Each point is reached from the start by the listed moves, each made 0, 1 or 2 times, or once backwards (-1), plus a little noise. Is the number of moves made odd or even? Then give how often each move was made.

Moves:
(1): [ 0.24  0.42 -0.13]
(2): [-0.31  0.22  0.41]
(3): [ 0.32 -0.14  0.24]
Start: [ 0.08 -0.08  0.12]
Points:
[-0.07  1.13  0.03] => even (2, 1, -1)
[ 0.30  0.25 -0.66] => odd (1, -1, -1)
[ 0.53  0.66 -0.79] => even (2, -1, -1)
[ 0.38 -0.30 -0.26] => odd (0, -1, 0)
[0.03 0.54 0.41] => even (1, 1, 0)

Moves:
(1): [ 0.21 -0.23 -0.16 -0.11  0.01  0.18 -0.15 -0.01  0.02  0.16]
(2): [-0.03  0.29  0.17 -0.06  0.15  0.15 -0.19  0.02 -0.08 -0.13]
(3): [ 0.04 -0.37  0.05  0.36  0.26  0.08 -0.02  0.23 -0.10  0.00]
(4): [ 0.02  0.02 -0.34  0.41  0.07  0.06 -0.01  0.00 -0.08 -0.10]
(5): [-0.02 -0.12 -0.12  0.03  0.09 -0.11 -0.10  0.07 -0.16  0.05]
(6): [-0.06  0.02 -0.10 -0.11  0.03  0.06 -0.25 -0.28  0.24  0.56]
(7): [ 0.09  0.11  0.01 -0.21  0.36  0.00  0.22 -0.01 -0.08 -0.08]
(8): [-0.13  0.10  0.01 -0.15  0.04  0.21  0.11  0.22 -0.13  0.03]
(9): [ 0.02  0.11 -0.13  0.13 -0.15 -0.18 -0.09  0.14  0.35 -0.18]
Start: [ 0.23 -0.08 -0.05 -0.09  0.22 -0.17  0.26  0.21 -0.06  0.08]
Points:
[ 0.14  0.50  0.13 -0.53 -0.12  0.02  0.72  0.42 -0.17 -0.51] => even (0, 0, -1, 0, -1, -1, 0, 1, 0)
[ 0.46  0.27 -1.06  0.16  0.42 -0.09  0.52  0.67 -0.38 -0.68] => odd (1, 0, -1, 2, 1, -1, 1, 1, 1)
[ 0.19 -0.68 -0.82  1.13  0.79  0.77 -0.75  0.35 -0.06  1.12] => even (1, 1, 2, 2, 0, 2, -1, 1, 0)
[ 0.79 -0.70 -0.70  0.12  0.63 -0.20 -0.13  0.76  0.32  0.01] => odd (2, 0, 1, 0, 1, 0, 1, 0, 2)
[ 0.04 -0.42 -0.59  1.57  0.64  0.33  0.09  1.66 -0.75 -0.79] => odd (0, 1, 2, 2, 1, -1, -1, 2, 1)
[ 0.85 -0.38 -0.09 -1.00  1.18 -0.17 -0.11  0.10 -0.38  0.27] => odd (2, 1, 0, -1, 2, 0, 2, -1, 0)
[ 0.62  0.14  0.23 -0.95  1.31 -0.21 -0.13  0.12 -0.48 -0.01] => odd (1, 2, 0, -1, 2, 0, 2, -1, 0)

Moves:
(1): [ 0.20 -0.09  0.02  0.14 -0.22  0.00  0.03  0.06 -0.13 -0.01 -0.08 -0.10
 -0.05  0.09 -0.02  0.22 -0.10 -0.18 -0.12 -0.05 -0.13  0.00]
(2): [ 0.02  0.22 -0.05 -0.03 -0.02  0.03 -0.25  0.11 -0.12  0.12  0.03  0.01
  0.00  0.01 -0.06 -0.05  0.10 -0.03 -0.01 -0.08 -0.03  0.13]
(3): [ 0.11  0.05  0.31  0.17 -0.18 -0.07  0.14 -0.04 -0.05  0.19  0.06 -0.28
 -0.10  0.08 -0.01 -0.05 -0.15 -0.05 -0.05  0.07 -0.10  0.30]
(4): [ 0.17  0.10  0.08  0.06  0.09  0.09  0.17 -0.07  0.06  0.11  0.12  0.09
  0.01 -0.09 -0.34  0.02 -0.17 -0.10  0.21 -0.06  0.03  0.10]
(5): [ 0.02  0.03  0.00  0.15  0.19 -0.05 -0.10 -0.06  0.06  0.06 -0.18  0.02
  0.09  0.05 -0.02 -0.03  0.14  0.05 -0.15  0.13  0.12  0.08]
(6): [-0.02 -0.13  0.00  0.06 -0.03  0.14 -0.02 -0.07 -0.02  0.11  0.06  0.12
 -0.17  0.18  0.08 -0.01  0.25 -0.10  0.13 -0.06  0.02 -0.06]
(7): [-0.12  0.38  0.12  0.08  0.26  0.02  0.29  0.08  0.07 -0.24  0.10 -0.01
  0.39 -0.08 -0.05  0.10  0.15 -0.04 -0.06 -0.28  0.16  0.06]
(8): [-0.03  0.12  0.00  0.24  0.08 -0.06  0.01  0.29  0.26 -0.11  0.00 -0.01
  0.13  0.05 -0.10  0.05  0.07  0.21  0.00  0.04 -0.13 -0.01]
(9): [ 0.26  0.05  0.06 -0.30  0.17  0.05 -0.21 -0.07  0.12 -0.18  0.10  0.19
  0.02  0.12  0.04 -0.12  0.10  0.07 -0.03 -0.08 -0.10  0.04]
(10): [ 0.09  0.07  0.19 -0.15 -0.13 -0.15  0.07  0.07 -0.05  0.19 -0.08  0.04
  0.08  0.14  0.07  0.04 -0.05 -0.08  0.08 -0.04 -0.14  0.08]
(11): [ 0.00 -0.08  0.08 -0.08  0.20 -0.04 -0.20  0.17 -0.08  0.00  0.15  0.15
 -0.04  0.12 -0.09  0.06 -0.03 -0.18  0.15  0.11  0.22  0.03]
(12): [ 0.00  0.11  0.24 -0.16  0.01  0.33  0.08 -0.06 -0.13 -0.11  0.01  0.21
  0.05  0.16 -0.10 -0.04 -0.15  0.15 -0.04 -0.23 -0.09 -0.03]
(13): [-0.04 -0.06 -0.04 -0.08 -0.02  0.02 -0.33 -0.04 -0.01  0.24  0.15  0.04
  0.38  0.02  0.02  0.22 -0.20  0.07  0.07 -0.17  0.23  0.06]
(14): [-0.08  0.12 -0.02  0.12 -0.16 -0.10 -0.10 -0.07  0.17  0.02 -0.16 -0.27
 -0.11  0.04  0.01  0.09 -0.08 -0.15  0.03  0.02  0.01 -0.09]
(15): [ 0.06  0.03 -0.18  0.04  0.04  0.10  0.01  0.09  0.03  0.06  0.03  0.08
 -0.10  0.08  0.32  0.04 -0.14  0.09 -0.11 -0.03  0.15 -0.05]
(16): [ 0.10 -0.06  0.03 -0.11  0.01  0.02 -0.14 -0.11 -0.05 -0.07 -0.18 -0.09
 -0.20 -0.14  0.09  0.17 -0.05  0.16  0.26  0.09 -0.12 -0.01]
(17): [ 0.11 -0.04  0.04  0.21  0.00 -0.18  0.10 -0.17 -0.14 -0.12  0.15  0.07
 -0.01  0.04 -0.14 -0.03 -0.07  0.05  0.18  0.27 -0.06 -0.08]
(18): [ 0.08  0.20 -0.01 -0.28 -0.04  0.20  0.15 -0.07 -0.10  0.08 -0.10 -0.24
 -0.07  0.02 -0.19  0.16  0.12  0.10 -0.08 -0.08 -0.01 -0.22]
(19): [ 0.16  0.04 -0.08 -0.15 -0.15  0.17  0.26  0.13 -0.07 -0.30 -0.18 -0.29
  0.12  0.17  0.06 -0.15 -0.15  0.18  0.13 -0.29  0.02  0.24]
(20): [-0.04 -0.05 -0.02  0.03  0.10  0.07  0.01  0.01  0.11 -0.07 -0.09 -0.13
  0.00 -0.14  0.06 -0.16  0.05 -0.05  0.16  0.25 -0.12 -0.20]
Start: [-0.04  0.11 -0.02  0.02 -0.04 -0.18 -0.02 -0.14  0.09  0.01  0.07 -0.23
  0.04  0.04 -0.07  0.05 -0.40 -0.19 -0.01  0.08 -0.24 -0.08]
Points:
[ 1.32  0.79  0.85  0.38 -0.01 -0.37  0.20  0.29 -0.02 -0.27 -0.11 -1.09
 -0.70  0.59 -1.22  0.53 -0.41 -0.53  0.96  1.25 -1.39 -0.53] => even (2, 1, 1, 1, 0, 0, 0, 2, 1, 1, 2, 0, -1, 1, 0, 1, 2, 2, 0, 2)
[ 2.15  0.28  1.25 -0.06 -0.22  0.19  0.09  0.50 -0.07  0.08  0.25 -0.21
 -0.22  1.06 -0.51 -0.14 -1.46  0.07  1.07  0.45 -1.68  0.80] => odd (2, 1, 2, 2, 0, 0, -1, 2, 2, 2, 1, 1, 0, -1, 1, 1, 1, 0, 1, 2)
[ 0.07  0.74  0.34  0.50  0.49 -0.12  0.11 -0.05  0.50  0.39 -0.17 -0.51
  1.57 -0.52 -0.42  0.53 -1.25  0.91  0.37 -0.78  0.41  1.53] => even (-1, 0, 1, 2, 2, -1, 1, 1, -1, 0, -1, 0, 2, -1, 0, 2, -1, -1, 1, -1)
[ 1.13 -0.09 -0.07 -0.06  0.31 -0.60 -1.24  0.18  0.53  0.23  1.22  0.65
  0.39  0.67 -0.24 -0.01 -1.16  0.40  1.92  0.32 -0.22  0.58] => even (-1, 1, 0, 2, -1, 1, -1, 2, 2, 1, 1, -1, 2, 0, 1, 1, 2, -1, 1, 0)
[ 0.35 -0.67 -0.22  1.11 -0.30 -1.07 -1.41  0.59  0.01  0.15  0.19  0.40
  0.92  1.69 -0.08  0.78 -0.74 -0.30  0.17  0.39  0.33  0.22] => even (2, 0, -1, -1, 2, 1, -1, 2, 0, 1, 2, 0, 2, 1, 0, -1, 2, -1, 1, -1)
[ 1.42  0.81  0.46 -0.61  0.42  0.99  0.26 -0.01 -0.68  0.14  0.50  1.27
 -0.75  0.94 -0.96  1.03 -0.41  0.01  0.13 -0.44 -0.70 -0.67] => odd (2, 1, -1, 2, 0, 1, 0, 1, 1, 1, 1, 2, -1, -1, 2, 1, 1, 2, -1, -1)
[ 0.59  1.22  0.20  0.84  0.25 -0.56  0.17  0.80  0.79  0.08  0.99 -0.68
  0.89  0.41 -0.51  1.11 -1.47 -1.29 -0.03 -0.58  0.64  0.43] => even (2, 0, 1, 2, -1, -1, 2, 1, 1, 0, 2, -1, 1, 2, 2, -1, 0, 0, 0, 0)
[ 0.81  1.22  1.12 -0.73  0.18  0.07 -0.67  0.52  0.20 -0.83 -0.58 -0.99
  0.90  1.39  0.38  0.53 -0.44 -0.09  0.84 -0.90 -0.40  0.77] => even (1, 1, 1, -1, 1, 1, 2, 1, 2, 2, 2, 1, 1, 2, 0, 2, 0, 0, 2, 1)
[ 0.43  0.54 -0.18  0.52  0.89 -0.46  0.42  0.72  0.95 -1.33 -1.09 -0.29
  0.72  0.12  1.24 -0.12  0.88  0.55  0.26  0.30 -1.02 -0.07] => even (1, 0, -1, -1, 2, 1, 2, 2, 1, 2, -1, -1, -1, -1, 1, 2, 0, -1, 1, 2)

Moves:
(1): [-0.12 -0.21 -0.05  0.08 -0.05  0.28 -0.22  0.35  0.02 -0.22 -0.09  0.02
  0.05 -0.01 -0.14 -0.19  0.13  0.30 -0.11  0.09  0.09  0.07  0.15 -0.09]
(2): [ 0.35  0.01 -0.33 -0.19 -0.14 -0.20 -0.19  0.19 -0.25 -0.23  0.11  0.36
  0.12 -0.18 -0.37  0.18 -0.35  0.19 -0.25 -0.24  0.15  0.09  0.00  0.00]
(3): [ 0.19  0.08 -0.11 -0.30 -0.13 -0.19  0.03  0.23  0.01 -0.12  0.05  0.29
  0.24  0.21  0.00  0.17  0.28  0.41 -0.19 -0.15 -0.02  0.34  0.13  0.11]
(4): [-0.38 -0.29 -0.08 -0.17  0.16  0.01  0.04  0.03 -0.08 -0.06  0.30  0.06
  0.15 -0.02  0.24 -0.16 -0.01 -0.07  0.13  0.11 -0.09  0.00 -0.13 -0.01]
(5): [-0.18 -0.16  0.10 -0.28  0.10  0.06 -0.11 -0.22 -0.08  0.05  0.06 -0.26
 -0.20  0.20  0.32 -0.23  0.23  0.21  0.42  0.02 -0.18  0.02 -0.13 -0.35]
(6): [-0.39 -0.18  0.08 -0.22 -0.19  0.15 -0.18 -0.41  0.12 -0.11 -0.08 -0.05
  0.28 -0.04 -0.11 -0.07 -0.10  0.11  0.10 -0.08 -0.10 -0.03 -0.07 -0.02]
(7): [ 0.06  0.08  0.00 -0.13 -0.05  0.05 -0.32  0.33 -0.04 -0.39 -0.24  0.34
  0.17 -0.17 -0.04  0.01  0.40  0.20 -0.14  0.08  0.07 -0.01  0.07 -0.15]
(8): [ 0.00  0.11  0.17 -0.16  0.29  0.13  0.34  0.03  0.07  0.42  0.01 -0.33
  0.31  0.13  0.13  0.22  0.13 -0.37 -0.01 -0.10  0.08 -0.14 -0.27  0.13]
(9): [ 0.31 -0.14  0.27  0.02  0.60  0.44 -0.05  0.30 -0.08  0.14  0.27  0.16
 -0.37 -0.08  0.20 -0.33  0.39  0.02  0.02 -0.04  0.09 -0.05  0.37 -0.07]
(10): [ 0.22 -0.27  0.16 -0.12  0.27  0.17  0.19  0.06 -0.13  0.03 -0.06  0.00
  0.31  0.07 -0.35  0.51 -0.08  0.08 -0.08  0.23  0.14 -0.30  0.30  0.51]
(11): [-0.04  0.28  0.16  0.17 -0.08 -0.05 -0.14 -0.10  0.18 -0.05  0.14 -0.07
 -0.12 -0.37 -0.01  0.05 -0.22  0.15 -0.02 -0.03  0.35  0.34 -0.16 -0.18]
(12): [-0.10 -0.05  0.05  0.24  0.06 -0.06 -0.05 -0.25 -0.01  0.03 -0.03  0.05
  0.09 -0.01  0.19 -0.02 -0.14  0.19 -0.14 -0.32 -0.21  0.07 -0.18 -0.12]
(13): [-0.07  0.12 -0.24 -0.16  0.11 -0.03  0.15 -0.17 -0.01  0.03 -0.02 -0.20
  0.10  0.02 -0.05  0.00  0.05  0.10 -0.05  0.05  0.00 -0.05 -0.06  0.00]
(14): [ 0.00  0.13 -0.18 -0.04 -0.02 -0.11  0.01 -0.12 -0.25  0.21  0.06 -0.06
 -0.13  0.18  0.29  0.02  0.13  0.18 -0.18  0.09  0.20  0.04  0.10  0.12]
(15): [ 0.05 -0.07 -0.23 -0.29 -0.12  0.11  0.07  0.12  0.12 -0.23 -0.20  0.26
 -0.11  0.04  0.06 -0.05  0.12 -0.28  0.04  0.04 -0.23  0.23 -0.35  0.02]
(16): [ 0.23  0.06 -0.04 -0.31  0.11 -0.08 -0.14  0.02  0.34  0.36  0.29 -0.26
  0.39  0.13  0.25  0.24 -0.02 -0.03 -0.25  0.08 -0.34  0.32 -0.01  0.13]
(17): [-0.22 -0.01 -0.22  0.05  0.03 -0.07 -0.04  0.06 -0.12 -0.03  0.13 -0.01
 -0.06 -0.41  0.11  0.27  0.00  0.41  0.15 -0.40  0.00  0.16  0.35  0.09]
(18): [-0.10 -0.16  0.06  0.05 -0.09 -0.03  0.17  0.02 -0.02 -0.04 -0.23 -0.04
  0.17  0.18 -0.08  0.13  0.04 -0.09 -0.15  0.09  0.07  0.04  0.16 -0.12]
(19): [-0.16 -0.19 -0.25 -0.13  0.14  0.28  0.06 -0.06  0.05 -0.48  0.44  0.06
 -0.07 -0.11  0.01  0.13 -0.01 -0.40  0.18 -0.21  0.22 -0.28 -0.14  0.33]
(20): [-0.20 -0.27  0.03 -0.28 -0.08  0.09 -0.18  0.16  0.23 -0.05  0.16  0.30
 -0.01  0.06 -0.02 -0.05 -0.08  0.21 -0.11  0.11  0.03 -0.43  0.16 -0.10]
(21): [ 0.14 -0.13 -0.27  0.52 -0.04  0.07  0.05 -0.11 -0.07  0.02 -0.52  0.25
 -0.09  0.23 -0.15 -0.28 -0.14 -0.10  0.38 -0.03 -0.06 -0.28  0.14 -0.43]
(22): [ 0.11  0.03  0.25 -0.04 -0.03 -0.19 -0.28  0.07  0.15  0.23  0.14 -0.01
 -0.07  0.00 -0.17 -0.10  0.24  0.03 -0.07  0.18 -0.12  0.03 -0.20 -0.05]
(23): [-0.20 -0.16 -0.20 -0.30  0.09 -0.22 -0.05 -0.09 -0.08 -0.11 -0.23 -0.05
  0.02  0.06  0.21 -0.09  0.03  0.15 -0.08  0.10  0.12 -0.07  0.00  0.17]
(24): [-0.26 -0.11 -0.27  0.24  0.45  0.23  0.17  0.00 -0.16 -0.04  0.06  0.15
  0.13  0.33 -0.19  0.18 -0.26 -0.22  0.18 -0.35 -0.18  0.02  0.32  0.08]
Start: [-0.05 -0.19  0.13 -0.37 -0.25 -0.04  0.47 -0.07  0.08 -0.10  0.31  0.05
 -0.22 -0.19  0.04  0.13 -0.21  0.09  0.16 -0.03 -0.24  0.29 -0.13  0.09]
Points:
[-1.03 -0.57 -0.86  0.02  0.03  0.90  1.00 -1.17  1.14 -0.49  0.94 -0.24
  1.55  0.64 -1.61  1.59 -2.31 -1.76 -0.78 -1.24 -0.51 -0.03 -1.34  0.49] => even (1, 1, -1, -1, -1, 1, -1, 1, -1, 0, 1, 2, 2, 0, 1, 1, -1, 2, 2, 1, 0, 1, -1, 2)
[ 0.63 -1.66 -0.26 -1.14  1.46  1.07 -1.55  0.59 -0.22 -0.90  2.37 -0.02
 -0.34 -1.01 -0.70  1.07 -0.85  1.66  0.36 -0.72  0.37  0.15  1.38  1.05] => even (2, 2, -1, -1, 2, 0, 0, -1, 1, 2, 1, 0, -1, 0, -1, 2, 1, -1, 2, 0, 0, 1, 1, 1)
[-0.80 -1.27 -1.43 -1.29 -0.19 -0.12  0.75  0.83 -0.55 -1.44 -0.26 -0.05
  0.38 -0.84 -0.64 -0.32 -0.70 -0.58  0.48  0.54  1.18 -1.14 -1.35  0.19] => even (2, 2, -1, 2, 0, -1, 0, 2, -1, 0, 0, -1, 1, -1, 0, -1, 0, 0, 1, 0, 1, 0, 2, -1)
[-1.04 -0.71 -1.36  1.06  2.03  0.80  1.10 -0.54 -2.04  0.38  0.35 -0.35
 -1.17  0.62  1.43 -1.08 -1.02  0.24  1.16 -1.98  0.43  0.69 -0.32 -1.30] => even (2, 2, -1, 1, 2, -1, -1, 2, 1, -1, 1, 2, 0, 2, 0, -1, 0, 0, 0, -1, 1, -1, 1, 2)
